Each point is reached from the start by the listed moves, each made 0, 1 or 2 times, or once backwards (-1), plus a little noise. Say if it took an odd or an even number of moves. Then give how often each move was made.
(in the rows, 128 means zero)

Moves:
(1): [166 154 110 150  96 130]
(2): [102 128  95 121 115  80]
(3): [146 123 156 135 149 109]
Start: [135 128 145 116 127 144]
Points:
[102 158  32 119  48  69] -> even (1, 2, -1)
[ 80  90 153  96 174   7] -> odd (-1, 2, 2)
[129 159  64 125  61 118] -> odd (1, 1, -1)

Moves:
(1): [104 119 125 125 133 142 107 119 152 120]
(2): [133 120 137 139 132 119 134 123 137 120]
(3): [128 113 138 104 128 145 127 110 114 135]
(4): [ 90 116 134 167 128 148 144 132 124 135]
(5): [125 168 129 130 127  98 122 114 142 114]
(6): [128 132 147 109 118 116 122 136 131 135]
(7): [129 120 118 136 117 157 157 124 148 134]
(8): [134 121 145  96 118 142 129 138 106 104]
Start: [130 133 138 132 134 125 131 132 142 142]
Points:
[  7  26 143 209 179 216 107  78 148 169] -> odd (2, 1, 2, 2, -1, -1, -1, -1)
[ 73 104 152 206 119 158 182 192 103 187] -> odd (-1, -1, -1, 2, -1, 1, 0, 0)
[ 87  79 203 188 115 161 215 107 147 206] -> odd (-1, 2, 2, 2, 0, 2, 1, -1)
[154 146 178  67  85 149 189  99 151 174] -> even (-1, 0, 2, 0, 1, 2, 2, 0)
[131  73 213  58 109 168 138 177  21 128] -> even (-1, 0, 1, 1, -1, 1, -1, 2)

Moves:
(1): [110 134 133 136 123 123 129 130 116 138 131 114 122 117 140]
(2): [115 143 134 114 114 139 128 130 145 121 128 124 135 134 113]
(3): [144 121 141 120 133 117 151 133 117 137 113 139 130 129 151]
(4): [135 122 135 110 130 140 122 132 131 122 123 119 100 149 138]
(5): [121 138 136 121 117 106 132 154 137 136 115 126  92 113 140]
(6): [108 145 141 132 137 134 119 120 137 129 139 129 127 125 129]
(7): [124 139 137 127 119 126 138 129 136 138 135 130 125 131 140]
(8): [139 111 146 135 139 145 112 119 110 133 126 135 127 121 136]
(9): [116 121 125 132 134 134 125 150 118 145 121 148 110 121 136]
(10): [ 93 136 129 155 106 144 127 109 130 143 115 113 102 144 119]
(11): [127 105 120 131 136 124 124 117 153 128 126 121 150 136 104]
(12): [135 126 128 118 127 137 124 113 143 144 127 129 111 112 108]
Start: [141 123 135 127 120 148 120 127 133 138 128 128 137 139 130]
Points:
[113  51 153 178 156 135 126 127 111 245 109 160 136  76 154] -> even (2, -1, 1, -1, 0, 0, 1, 1, 2, 0, 2, 1)
[117 104 145 147 147  69 192 193 171 203  94 197 149 137 192] -> odd (-1, -1, 2, -1, 1, 1, 2, -1, 2, 0, 2, -1)
[145  92 170  84 118 249  66 168 139 147 106 164  58 179 124] -> even (-1, 2, -1, 2, 0, -1, 1, 2, 2, 0, 0, 0)
[192  72 139 119 116  53 171 163 183 138  84 115 144 161 156] -> odd (-1, -1, 1, 0, 2, -1, 1, 0, -1, 0, 2, -1)

Moves:
(1): [121 134 135 128 128 126 122 128 135 126 123 135 141 130 127 115 127 125
 139 127]
(2): [128 132 131 115 122 129 121 131 130 133 143 124 122 130 133 129 136 129
 125 133]
(3): [130 128 120 126 119 125 128 133 123 119 117 113 128 135 114 128 134 132
 124 127]
(4): [126 120 128 124 130 112 125 116 125 129 135 135 122 136 139 138 127 130
 127 131]
(5): [135 131 122 127 120 130 132 123 133 124 120 114 124 127 128 116 127 122
 122 133]
(6): [160 141 127 131 133 151 117 138 113 111 120 133 137 131 125 136 114 131
 126 113]
(7): [112 122 129 115 116 128 134 116 122 125 138 131 116 131 142 137 130 129
 128 148]
(8): [117 131 115 125 135 135 141 119 119 121 135 128 120 136 138 135 142 134
 121 127]
(9): [141 129 125 115 141 125 130 118 111 124 127 126 138 125 124 144 118 129
 134 103]
(10): [139 142 110 136 120 106 127 113 105 129 118 135 129 135 132 138 104 138
 155 122]
(11): [126 137 124 118 100 134 128 149 137 126 125 120 128 130 129 123 130 123
 111 140]
(12): [143 103 151 119 121 112 142 121 112 150 132 157 111 120 139 142 117 134
 124 128]
(13): [123 118 122 129 119 123 119 136  98 126 140 130 121 127 120 128 138 124
 117 124]
(14): [119 124 123 130 124 141 115 129 149 138 125 132 134 110 123 120 128 132
 135 119]
(15): [120 139 129 128 139 131 127 123 136 124 126 135 136 135 126 135 140 121
 140 124]
(16): [128 136 115 131 116 138 136 125 129 115 144 125 124 133 128 129 131 126
 128 128]
(17): [119 125 137 130 123 125 115 146 112 128 130 122 126 119 128 129 141 121
 124 108]
(18): [122 160 139 134 115 128 112 131 126 112 114 107 130 133 108 121 130 119
 112 132]
(19): [106 121 124 119 143 114 124 133 105 109 139 123 108 122 124 128 148 123
 124 120]
(20): [129 132 126 149 132 129 129 131 124 115 122 135 151 122 115 129 140 133
 127 132]
Start: [132 145 137 125 117 128 121 123 133 125 135 141 131 117 137 114 117 138
 141 118]
Points:
[169  72 157  67 155 173 249  11 159 177 170 216  87 107 230 177 101 166
 147 159] -> odd (-1, 0, -1, -1, 2, 0, 2, 2, 1, -1, -1, 2, -1, 0, 1, 0, -1, -1, -1, 0)
[ 82 168 187 101  35  93 102 180  75  35 114  85  92 108  81  64 176  70
  27 173] -> odd (1, -1, 0, 0, 2, 0, 1, -1, 0, -1, 2, 1, 1, -1, 0, 0, 0, 2, 2, 1)
[157 177 141 119 155 169 108 145  90  44 122 180 148  76 126 151 137 116
 153  33] -> odd (0, -1, -1, 0, 1, 2, 0, 0, 1, 0, 1, 1, -1, 1, 2, 1, 1, 0, 2, 1)
